Every row gives one point. Each table stands for the endless flat space through its points: a line for two points, a plane for three, and so on. The two share one point or none. Which?

First:
[[-45  -1  -7]
 [-31 -17   5]]
Second (2 x 3):
[[-17  -3 -22]
 [-45 -11   6]]
They share: [-38  -9  -1]

First:
[[-28 -26 -45  -9]
 [-52 -54 -19  -9]
 [-50 -46 -12 -15]]
Second, 2 rows:
[[-37 -16 -15 -15]
 [-38  -8 -12  -9]]
They share: [-36 -24 -18 -21]

First:
[[  2 -14  39 -21   3 -45]
 [ -4  16  -3  15  51 -15]]
Second:
[[ 11  11   2 -15   9 -40]
 [  5   6  10  -9  18 -35]]
They share: [ -1   1  18  -3  27 -30]

First (2 x 9):
[[ -3  43 -25 -22 -21  10 -30  31 -43]
 [  4  37 -19 -24 -21   9 -23  21 -38]]
Second, 2 rows:
[[ 13  38 -37  -3 -17  -1  10  43 -37]
 [ 19  32   5 -51 -23  17 -32 -11 -25]]
They share: no point

First (3 x 11):
[[ -6 -12 -17 -28 -35   0  -7 -47  20 -44  33]
 [-44 -24 -50  11 -47  26  47 -12  28 -30  -6]
 [-56 -24 -64  21 -39  30  67  -2  20 -26  -8]]
Second, 2 rows:
[[-29 -25 -25  -9 -33  13  18 -37   2 -47  38]
 [-34 -30 -22 -10 -31  22  16 -42  -8 -54  47]]
They share: no point

First (3 x 12):
[[-24 -44 -24 -46 -25  29 -15 -29  44  37 -21  16]
 [-38 -40 -32 -39 -25  26  -8 -21  68  61 -15  24]
 [-17 -14 -28 -25 -18  38 -15 -11  35  14  -4  -8]]
Second, 2 rows:
[[-22 -55 -42 -18 -21  56 -44 -42  62  47 -22  21]
 [-12 -10 -12 -48 -21  21   1  -7  12  -3  -7 -14]]
They share: [-16 -28 -24 -36 -21  35 -17 -21  32  17 -13   0]

First, 2 rows:
[[-44  12 -26   7 -25  16  18  46  -2 -37  29  17 -37 -14]
 [-14  39 -38  -5 -13  40  12  19   7 -28  29   2 -37  16]]
Second (2 x 14):
[[-16  48 -14  -3 -11  18  34  42   4 -21  11  -5 -23  10]
 [-12  57  -4  -4  -8  11  44  49   4 -16   2 -11 -16  12]]
They share: [-24  30 -34  -1 -17  32  14  28   4 -31  29   7 -37   6]

First (2 x 18):
[[-33  34  40  -2 -24  15 -17  51  16 -19  40  27  -5 -15  43  18  12  20]
 [-36  35  41  -1 -24  11 -26  59  20 -26  46  36   2 -15  49  12   9  29]]
Second, 2 rows:
[[-30  34  28 -17  -3  22 -15  37  -5 -21  18   8 -12  -1  15  26  11  18]
 [-31  34  25 -20   6  20 -22  35 -14 -28  15  10 -12   3   6  27   9  27]]
They share: no point

First:
[[ 18 -51 -31  48 -13 -30 -24 -20 -16 -48 -14   6 -14 -35 -16 -22  -1  12
   43  19]
 [ 42   9  29   0 -22 -42   9 -41 -55  -3 -50 -63 -32  -2  29  56 -55  27
   -2 -38]
 [ 10  19  27   4   2  -8 -11 -37 -21   9 -62 -55 -20 -34  11  60 -37  49
   10 -22]]
Second:
[[ 24  -9  -2  14 -24 -37  -9 -25 -36 -21 -39 -31 -25 -18  10  24 -20  16
   12  -8]
 [ 32 -37  14  46  16 -13  -9 -49 -20 -21 -27 -31 -13 -34  -6  16 -52  48
   44 -16]]
They share: [ 26 -16   2  22 -14 -31  -9 -31 -32 -21 -36 -31 -22 -22   6  22 -28  24
  20 -10]

First, 2 rows:
[[-29 -16   4  28  27   2 -12  45  20 -23 -20 -14  -8 -48 -24  12  20 -54
   27   4 -29  -3  43  53]
 [ 21  -1 -21  33 -18  -3  13  10 -25   2  15  36  22 -13  11  52  50  -9
   12  14  -4 -13  -2  18]]
Second, 2 rows:
[[ -9  -4   4  46   5  11  16  35  -6 -22   9  21  31 -50 -10  23  39 -10
   24  11 -18 -10  20  30]
 [ 19 -12 -12  30   5 -17   4  27 -10  -6  -3   5  -5 -18  18  63  51 -38
    4   3   2 -18   4  34]]
They share: no point

First:
[[-19  14 -10  47   1 -17  51 -14 -21  -2  -2 -75 -18 -24  -5 -15  29 -25
   -7  16  24  -6 -36  -4]
 [-12  26 -23  26 -23 -36  40  -3 -15  -1  -1 -61 -13   5 -25 -10  47   1
  -17  30  23   7 -44   0]
 [ -3  -4  43  11   9 -25  31  17  38 -39  75  53  38  59 -46 -17  -6   8
  -67  12   8  53  31  65]
 [-12  10  35   2  -3 -34  37  12  45 -39  73  53  29  59 -49 -22   5  15
  -69  17  -3  48  21  60]]
Second, 4 rows:
[[ -4  25  31   6  -2 -22  21 -16  16  12   7 -36  19  24  -7 -21  14  18
  -52  -9  -5  54   9  34]
 [ -1  -4   6  29 -24 -39  23  26 -17 -18  39  -9  17  33 -48 -14  14   3
  -39  21  41  11  -8  21]
 [ -1  52  34  15 -20 -13  -3   8  -5  36  19 -63  49  15 -22 -36   8  21
  -61 -27  19  33  24  13]
 [  1  -1  -2  38 -36 -37  14  41 -30 -16  47 -11  26  36 -60 -15  17  -3
  -34  24  55  -6 -10  15]]
They share: no point

First (4 x 24):
[[ 20 -30  11  47  27  18   8  16  13  19  -5  45   0  63 -20   2 -22 -14
   17 -40  -1 -23 -52 -13]
 [ 40 -22  41  40  28  24  20  15  -4  40 -19  32 -31  33 -19   8   5 -19
   13 -21 -34 -30 -33  12]
 [ 43 -13  63  38  29  34  34  15  -6  57 -15  34 -57  20 -18  18  11 -25
   13 -13 -46 -42  -8  22]
 [ 59 -31  21  29  22   8  -2  12 -21  20 -49   9  -2  26 -17 -10  28 -14
    1 -12 -47  -9 -71  21]]
Second:
[[ 51 -25  38  27  24  40  17   9 -14  18 -26  50  -7  12 -18  -3   0 -15
   -8  11 -31 -47 -21  34]
 [ 59 -26  38  29  32  44  18   5 -20  17 -29  55  -3   5 -24  -5  -6 -12
   -7  21 -30 -52 -12  42]
 [  9 -29  47  16 -24  24  13  35  14  16 -12  32 -23  37  17   1  35 -23
  -20 -35 -40 -28 -73   0]]
They share: [ 37 -14  29  24  16  28  14  11   0  27 -19  33 -19  36 -11   7   7 -28
  -3 -13 -29 -31 -32  12]

First, 5 rows:
[[-33 -72  -7  22 -19  17  66  37 -37  18  23  -4  15  29  45  40  29 -17
   -7  20  24 -58  -7  22]
 [-10 -11 -53  82  -5 -17  66  39 -34 -30 -14 -53 -69 -31 -30  59  29  20
    8 -47  27  52  96 -22]
 [  6 -35  -1  50 -23  23  42   7 -50   2   6 -29 -19  -7  36 -33  45  -4
   26   5  49 -20  44 -48]
 [ 16  41 -45  32 -42  10  26  43 -18 -41 -23 -31 -52 -31 -10  12  19  14
   28 -26   8  27  97 -65]
 [-54   9  -9 -10 -58  45   2  29  -4  36 -18  11  12  -3  41 -11  29  44
   35  -1 -20 -60   2 -35]]
Second (6 x 24):
[[  55   -5   36   32  -89   36   24   18  -23    4   24  -10  -26   -3
    -1  -64    1    5    3  -35   13   23   23  -79]
 [   9  -18  -17  -12  -36   11   -8  -10  -42    6  -23  -19   -1   19
   -40  -22  -28  -35   -3  -19   17   44    4  -53]
 [ -21  -24    6   39  -59   58   61   45  -25   24   15    5  -35  -25
    56   -3   43   45   36   -6   11  -62   56  -25]
 [  14  -11    4    5  -52   24   15    2  -33    7   -2   -8  -17    5
   -16  -27  -10  -16    3  -21    9   23   21  -49]
 [ -24   13  -18   32  -37   37   30   27  -27  -14   21  -12  -22  -15
    53  -12   52   42    9  -35    2  -54   51  -17]
 [-112  -11  -72   13   16   22   43   44  -25    7  -24   -8   -1  -11
    68   77   68   42   35   15   -1  -99   49   35]]
They share: [-27 -12 -18  20 -37  24  32  32 -22   9  -6 -10  -9  -3  26  10  29  17
  20  -4   7 -30  29 -26]
